Rows are points. The ring and each string are closed loops that go straight from each point to the next, and from the last back to the first. Before rounding, they use only three directions, however many columns there are. How many times does the string pass through the ring? Passing back the other way cancels.

Ring:
[[ 23   6 -24  28]
 [ -7   8 -59  22]
 [-26  -3 -47 -12]
 [-10   1  13 -44]
 [ 22  15  48 -35]
 [ 40   9  39  -5]]
String:
[[  1   2 -21  -1]
 [ -7 -18 -51  16]
 [-15   1 -95  43]
 [-10  41 -74  30]
 [ -5  34 -41   9]
 [-13  41 -49   5]
 [-22  31 -48  -6]
 [-11  20 -23 -15]
 [-10 -24  -8 -24]
 [-27 -37   0 -52]
 [-24  -6   5 -54]
 [ -6  40  -6 -24]
 [  2  21  -8 -12]
 [-21 -34 -17 -30]
 [-39 -33 -50 -25]
 [-35   1 -71  -2]
 [ -8  38 -46   8]]
Times through: 3
String, 27 rows:
[[ -8  41 -13 -20]
 [-15  27 -21 -21]
 [ -3   7 -13 -12]
 [-17 -29 -24 -19]
 [-13 -16 -24 -15]
 [-42 -50 -55 -23]
 [-49 -29 -65 -23]
 [-32  15 -49 -17]
 [ -9  32 -24 -11]
 [-10 -10 -15 -19]
 [-23 -35 -13 -36]
 [-31 -31  -2 -55]
 [-27 -29  19 -70]
 [ -7  23  22 -48]
 [  6  35   7 -20]
 [  7  -5  10 -21]
 [ 11 -19  40 -41]
 [ 23  -3  81 -62]
 [ 27  30  72 -51]
 [ 19  53  30 -24]
 [ 13  17  19 -21]
 [ 12  -9  30 -32]
 [ 11 -22  62 -60]
 [  3   6  61 -69]
 [ -3  32  30 -51]
 [ -1  23   4 -25]
 [  4  25  -6 -12]]
Times through: 4

Ring (8 x 8):
[[ 32 -43  33  -7  -1  30  -8   0]
 [  1 -27  40 -20  -4  27 -18  11]
 [-30   2  34 -32  -4   9 -25  12]
 [-57  39  16 -42  -3 -20 -27   5]
 [-46  46   2 -44   1 -26 -16  -7]
 [  0  17  -1 -35   5  -5   2 -18]
 [ 32 -16   8 -19   5  14   6 -17]
 [ 40 -32  18 -11   3  21   2 -12]]
String, 26 rows:
[[-10   5  17 -32   1   5 -11  -3]
 [ -8   3  19 -42   2  18  -5  -2]
 [-67  49  15 -50  -3 -22 -27   6]
 [-95  67  14 -42  -7 -50 -45  10]
 [-90  61  16 -41  -7 -45 -43  11]
 [-57  36  22 -51  -3  -6 -24   9]
 [-11   3  22 -41   1  18  -7   0]
 [-23  14  18 -35   0   0 -15   0]
 [-21  14  16 -35   0  -1 -14  -1]
 [-11  10  16 -48   3  18  -2  -3]
 [-63  65  -4 -51   1 -38 -19  -8]
 [-55  64 -10 -46   2 -44 -16 -13]
 [  1  18   0 -50   8  12  10 -16]
 [  5   1  12 -35   4  13   0  -9]
 [-15  16   8 -24   1 -16 -14  -9]
 [ 11  -3  11 -30   4  12   0 -11]
 [ 39 -17   7 -34   8  30  17 -19]
 [ 31  -3  -4 -23   8   3  11 -25]
 [  1  13   0 -17   3 -20  -8 -18]
 [ -6  11   6 -21   2 -15 -11 -12]
 [  9  20 -12 -24   7 -20   4 -27]
 [ 26   2  -3 -41   9  18  18 -23]
 [ 15  -2   9 -41   6  23   9 -13]
 [-22  23   7 -29   1 -17 -15  -8]
 [-62  67  -9 -40   1 -54 -23 -12]
 [-70  64  -2 -35  -2 -56 -32  -6]]
Times through: 0
String, 26 rows:
[[  6 -20  30 -23  -1  22 -11   3]
 [ 23 -48  48 -27  -1  58  -6  12]
 [-16 -30  54 -19  -8  30 -31  23]
 [-37   3  35 -18  -7  -8 -36  14]
 [-14  -1  25 -26  -2   4 -18   3]
 [  0 -16  32 -32  -1  29 -10   6]
 [ -3 -12  30 -29  -1  21 -12   4]
 [-20  -3  29 -20  -4   0 -25   7]
 [  1 -15  29 -25  -1  19 -12   3]
 [ 22 -38  38 -24   0  43  -6   6]
 [ 33 -60  49  -4  -4  44 -14  11]
 [ 23 -44  38   3  -4  18 -19   4]
 [  5 -15  23 -11  -2   3 -16  -2]
 [ 28 -29  25 -25   3  34   2  -5]
 [ 65 -56  26 -14   5  52  14 -11]
 [ 35 -30  22 -26   4  36   6  -8]
 [ 15 -13  17 -19   2  10  -5  -8]
 [  5  -6  16 -20   1   3  -9  -7]
 [ 28 -23  19 -26   4  29   4  -9]
 [ 63 -45  16 -12   6  36  14 -18]
 [ 55 -42  16   0   4  20   4 -17]
 [ 20 -20  18  -3   0  -1 -12  -9]
 [  2  -8  20 -18   0   3 -13  -4]
 [ 22 -34  29   4  -3   7 -18  -1]
 [ 16 -39  37   9  -6   7 -25   5]
 [ -4 -14  29 -11  -4   2 -22   3]]
Times through: 3

Ring:
[[ -3  17  17 -14  39  39  67 -25  27  -8   5]
 [ 27   2  47  10  -2  30  66   1  45 -10  15]
 [ 44  -3  43  24 -46   7  19  33  47  -8  20]
 [ 36   7   0  15 -51 -16 -35  33  37  -4  18]
 [  3  22 -25  -9 -19  -3 -43  21  11  -1   4]
 [-23  28 -16 -24  16  28  -7   7  -4  -2  -6]
 [-25  27  -1 -27  44  44  40 -17   4  -5  -6]]
String:
[[  4  23 -35  -8 -32 -12 -68  31   7   1   4]
 [ -1  18  -2  -8 -10  17 -12  21  10  -3   2]
 [  1  18  -2  -9  -3  16   0  10  16  -4   4]
 [ -8  20  -1 -13   4  25   2  12   8  -3   0]
 [ -4  24 -21 -16  13  10  -3  -8  17  -3   4]
 [-26  30 -21 -29  35  30   9 -12  -1  -3  -6]
 [-46  32  -2 -38  56  62  40 -12 -16  -4 -16]
 [-43  30   5 -37  64  65  58 -21 -10  -5 -14]
 [-34  31  -6 -36  73  52  66 -43   6  -6  -7]
 [-26  25  11 -29  69  57  84 -40  13  -8  -4]
 [ -6  14  31 -11  25  48  62  -4  18  -8   1]
 [  9  14  12  -4   5  21  28   0  27  -6   8]
 [ 16  13  13  -3  24  19  58 -27  44  -9  14]
 [ 16  12  10  -1   3  14  29  -4  35  -7  12]
 [ 32   3  36  11   0  19  61  -8  52 -10  18]
 [ 46 -11  81  28 -22  34  87  16  59 -13  22]
 [ 40 -10  83  27 -36  39  67  37  46 -12  17]
 [ 16   9  24   4 -13  21  23  16  29  -7   9]
 [ 26   9  13   7 -19   5  11  11  38  -6  14]
 [ 54  -2  23  27 -58 -16  -9  32  55  -7  25]
 [ 57  -4  26  32 -77 -19 -28  51  51  -6  25]
 [ 30   5  18  14 -45   1 -14  37  32  -5  14]
 [ 20  11   6   5 -26   4  -9  22  28  -4  11]
 [ 26  15 -23   3 -31 -21 -40  15  33  -2  15]
 [ 24  22 -55   0 -49 -44 -95  26  25   2  14]]
Times through: 4
